Every row gives one point. To make a cloud, some directions were put in groups of two or more. Within a group, all points are equally far from the middle, so they leave a hole (a ring in 2 directions, a hollow ball in 3). The other directions are filled evenly. Then the cloud was stretched, turned, moved and blurred a little. How many holes are there, and how many directions does each take, smallest first?

Cloud (14 x 2):
[[ 46   1]
 [ 43  15]
 [ 20  43]
 [ 42  15]
 [ 45 -11]
 [-60  -6]
 [ 26  38]
 [  6 -56]
 [-43  37]
 [-13  50]
 [-20  49]
 [ 41  18]
 [  9 -55]
 [ 45   4]]
Holes: 1 (2)

Cloud (21 x 3):
[[-43  11 -29]
 [ 16  89 -39]
 [ 41  15  -5]
 [-19 -55 -13]
 [  5  53 -34]
 [ 21  -1  10]
 [ 28  22 -65]
 [ 46  -2 -48]
 [-10 -15   5]
 [ 12   9 -63]
 [ 38  68   3]
 [ 17 -10  29]
 [ 11  93 -15]
 [ 32 -12  -7]
 [ -2  23 -21]
 [ 35 -35 -29]
 [ 25 -11  45]
 [ 20  81 -24]
 [-24  50  14]
 [-49  27  15]
 [ 42  46  -9]]
Holes: 0

Cloud (28 x 4):
[[ 11 -29  -1  -9]
 [  7 -54 -40  31]
 [-43 -18  68  39]
 [ 16  -2  65  68]
 [  4 -58 -26  36]
 [ 46  17 -59  25]
 [ 67 -44 -31   4]
 [ 31 -64 -19  12]
 [ 66 -19 -11  32]
 [ 21 -29   5  10]
 [ 13 -87  -3  33]
 [ 49 -24 -35 -21]
 [-41  10  40  -7]
 [ 56  13 -42  28]
 [ 47   6  -8  24]
 [-14 -38  44  41]
 [ 25 -22 -35  -7]
 [  4 -75  17  39]
 [ 11 -74 -29  33]
 [-33  22   1  25]
 [-51 -37 -21  26]
 [ -2 -62 -48 -32]
 [ 51  30   6  32]
 [-47 -21  24  52]
 [-67  -5  -1 -34]
 [-35 -31 -40 -16]
 [-10 -19   2 -13]
 [-11 -38  24   6]]
Holes: 0
